Rows are points. The points of each table are mixes of a few directions, plus a little noise. How many directions does each table use, and how many do they share? Where both have some left over, give the other angles between the two spaces (their principal angles), to ten degrees, smallest first.

First:
[[ 0.9  1.6  3.7]
 [ 0.2 -3.8  8.0]
 [-0.6  1.7 -7.4]
 [-0.5  0.5 -4.3]]
Second, 5 rows:
[[-2.1  5.4  5.8]
 [-0.1  0.1  0.2]
 [ 0.9 -2.2 -2.4]
 [ 2.7 -6.8 -7.3]
 [-1.3  3.5  3.7]]
Directions: first 2, second 1, shared 0; angles 30

First (5 x 4):
[[ 2.6 -3.3 -1.5  0.0]
 [ 0.9 -1.1 -0.5  0.0]
 [-2.7  3.4  1.6 -0.1]
 [ 6.0 -7.6 -3.5  0.1]
 [-6.7  8.6  3.9 -0.1]]
Second, 8 rows:
[[-1.0  7.7  6.9 -4.4]
 [ 1.0 -7.5 -6.7  4.4]
 [-0.6  4.3  3.8 -2.5]
 [ 0.7 -5.4 -4.8  3.1]
 [-0.1  0.5  0.4 -0.3]
 [ 0.3 -2.1 -1.9  1.2]
 [-0.8  5.7  5.1 -3.3]
 [ 0.4 -3.3 -3.0  1.9]]
Directions: first 1, second 1, shared 0; angles 40

First (7 x 6):
[[ 0.1  8.8  1.5  2.7  3.5  7.1]
 [-1.2 -4.7  0.2  3.7 -4.4 -3.2]
 [ 4.6  3.0  4.9 -5.4 -1.6 -2.6]
 [-1.3 -0.3 -1.1  6.6 -1.8 -1.4]
 [ 1.5 -0.7  4.3 -6.3 -1.5  2.2]
 [-4.6 -4.5 -8.2  0.7  5.4  2.0]
 [ 1.0 -1.7 -1.5 -2.0  0.5 -4.2]]
Second (6 x 6):
[[ -0.8  -0.7  -0.3  11.0  -5.1  -5.5]
 [  1.0   0.8   0.4 -13.0   6.0   6.4]
 [ -0.3  -0.2  -0.1   3.4  -1.6  -1.7]
 [  0.4   0.4   0.2  -5.9   2.7   2.9]
 [ -0.1  -0.1   0.0   1.3  -0.6  -0.6]
 [ -0.2  -0.2  -0.1   3.2  -1.5  -1.6]]
Directions: first 4, second 1, shared 1

First, 7 rows:
[[ 1.1  0.5  2.1  3.3 -2.8  8.2  0.9 -2.5]
 [-0.7  0.0 -7.4 -3.3 -5.4 -5.0 -0.6 -1.9]
 [ 2.9  0.4  3.7 -1.9 -4.9 -7.1 -5.2  0.9]
 [-0.9 -2.7  2.7 -2.1  7.4  5.1  4.7  2.6]
 [-2.3 -1.2 -4.5 -1.5  1.8  6.5  3.6  2.7]
 [ 0.4  2.1  4.1  6.3  3.2 -1.1  0.9 -7.5]
 [-0.7  1.1 -0.9 -0.8  0.4 -6.6 -4.4  5.4]]
Second:
[[-3.9  7.1 -1.1  7.5  2.1 -6.5 -0.1  0.3]
 [ 5.3 -9.9  0.9 -9.2 -1.1  7.9 -1.0 -1.3]
 [-0.3 -1.5 -3.4  5.5  9.0 -5.1 -6.5 -3.8]
 [ 1.2 -1.9  0.9 -3.1 -2.0  2.7  1.0  0.5]
 [ 2.1 -4.4 -0.4 -2.7  1.5  2.2 -1.8 -1.4]
 [-3.2  7.3  1.1  3.0 -4.1 -2.5  4.2  2.9]
 [-0.2  1.6  1.7 -2.3 -4.7  2.0  3.6  2.1]
 [-0.8  1.7  0.3  0.9 -0.8 -0.7  0.9  0.6]]
Directions: first 5, second 2, shared 1; angles 70

First, 9 rows:
[[ -1.9  -1.3  -2.5  -4.9  -2.8  -2.2  -0.8  -8.0]
 [  1.1   0.5  -1.7  -7.4  -1.0   1.9   2.4  -2.8]
 [ -2.7  -1.5   0.5   6.2  -0.7  -4.0  -3.8  -1.8]
 [ -2.1  -1.2  -0.3   2.4  -1.0  -2.9  -2.3  -2.9]
 [ -0.5  -0.3  -0.8  -2.1  -0.8  -0.4   0.0  -2.4]
 [  1.4   0.8   1.8   4.1   2.0   1.5   0.3   5.9]
 [  0.0  -0.1  -1.0  -3.3  -0.8   0.3   0.8  -2.2]
 [  5.2   2.9  -0.6 -10.1   1.6   7.6   6.7   4.6]
 [ -0.5  -0.1   4.5  14.9   3.2  -1.6  -3.5   9.7]]
Second:
[[-0.6 -0.4 -0.4 -0.3 -0.6 -0.9 -0.5 -1.8]
 [ 0.1  0.1  0.1  0.0  0.0  0.0  0.1  0.2]
 [-1.8 -1.1 -1.2 -0.8 -1.6 -2.4 -1.5 -4.8]
 [-1.6 -1.0 -1.1 -0.7 -1.5 -2.2 -1.3 -4.4]
 [ 7.4  4.4  4.6  3.1  6.7  9.7  5.9 19.1]
 [-0.9 -0.6 -0.6 -0.4 -0.9 -1.2 -0.7 -2.5]
 [-2.3 -1.3 -1.4 -1.0 -2.0 -2.9 -1.9 -5.9]]
Directions: first 2, second 1, shared 1

First:
[[ 6.3 -3.4 -2.1  2.1  1.0 -3.2 -1.3  2.1 -1.1]
 [-5.1  2.7  1.6 -2.6 -4.4 -3.7 -3.2  2.0 -2.7]
 [-1.5  1.6  3.0 -1.8  1.5  1.3  2.1  2.2  2.1]
 [-0.6 -0.4 -2.1  2.4  3.7  9.9  5.2 -8.7  3.8]
 [ 5.6 -3.0 -1.4  1.1 -1.0 -7.0 -3.7  5.0 -2.8]
 [ 2.1  0.5  4.4 -2.2  3.2 -1.5  2.1  7.3  2.6]
 [-6.9  1.8 -3.5  1.0 -4.0  4.3 -1.1 -9.9 -2.0]]
Second:
[[  5.1  -2.6  -1.0   0.5  -2.2  -8.8  -4.9   6.2  -3.8]
 [ -8.6   4.4   1.7  -0.8   3.7  14.9   8.3 -10.5   6.4]
 [  3.3  -1.7  -0.6   0.3  -1.4  -5.7  -3.2   4.1  -2.4]
 [  0.8  -0.4  -0.2   0.1  -0.3  -1.4  -0.8   1.0  -0.6]
 [  2.4  -1.2  -0.4   0.2  -1.0  -4.0  -2.2   2.9  -1.7]
 [ -0.6   0.3   0.1  -0.1   0.2   1.1   0.6  -0.7   0.4]
 [  1.8  -0.9  -0.4   0.2  -0.8  -3.1  -1.7   2.2  -1.3]
 [ -4.1   2.1   0.8  -0.4   1.8   7.1   3.9  -5.0   3.0]]
Directions: first 3, second 1, shared 1

First (11 x 11):
[[  5.1   1.3  -1.6  -2.0   2.7   6.2  -0.9  -0.5  -2.1   0.5   1.6]
 [  1.1   0.7  -3.1  -2.7   0.8  -2.1  -0.8  -0.4  -0.8   0.4   0.8]
 [ -4.3   1.4   5.6   7.3  -9.5   2.0   1.3  -2.8   0.4   0.2   5.9]
 [-11.2   1.0   7.0   2.0   1.4   1.4   1.7   0.0   3.3  -6.7   1.4]
 [  5.2   3.3  -5.5   0.1   6.3  -5.6   0.1   1.1  -2.1   3.6  -1.7]
 [-12.6  -0.7   6.1  -3.2  -2.7   0.3  -0.4  -1.2   4.3  -9.4   3.7]
 [ -4.1  -0.3  -2.2   3.1  -4.9  -0.4   2.3  -2.4  -1.8   5.6   1.7]
 [  3.6  -0.8   0.5  -1.9   7.0  -2.6  -0.9   3.5   1.7  -2.5  -5.6]
 [  0.4  -3.2  -1.3  -2.8   2.0  -0.5  -0.3   1.5   0.6   0.2  -4.2]
 [  3.1  -2.2  -0.6   2.6  -4.0   4.7   0.9  -0.8  -1.8   5.0  -0.6]
 [ 13.5  -0.6  -4.8  -2.7   1.2  -3.3  -3.0   1.8  -1.7   3.2  -2.8]]
Second:
[[-2.4 -5.1 -7.0 -3.2 -1.1  5.6 -9.0  2.3 -1.7 -2.7 -3.1]
 [ 1.7  3.1  3.7  2.4  0.5 -3.2  5.5 -1.2  1.4  1.3  1.2]
 [ 2.5 -2.6 -9.4  6.1 -0.6  2.7  0.4 -1.7  0.5 -8.3 -7.4]
 [-0.9 -4.6  1.4 -0.2  1.4 -2.1  1.7 -6.9 -4.5 -2.7  5.3]
 [ 4.8  7.1  0.0  7.5 -0.4 -2.4  8.1  2.0  5.7 -0.4 -5.9]
 [-2.8  0.5  4.8 -5.9  0.0  0.1 -3.7  2.6 -0.7  5.8  4.5]
 [-0.7  2.7  4.0 -2.3 -0.1 -0.8 -0.3  2.5  1.1  4.5  1.9]
 [-2.2 -1.2  2.6 -4.2  0.2  0.2 -2.9  0.5 -1.7  2.8  3.6]]
Directions: first 6, second 3, shared 0; angles 40, 60, 90
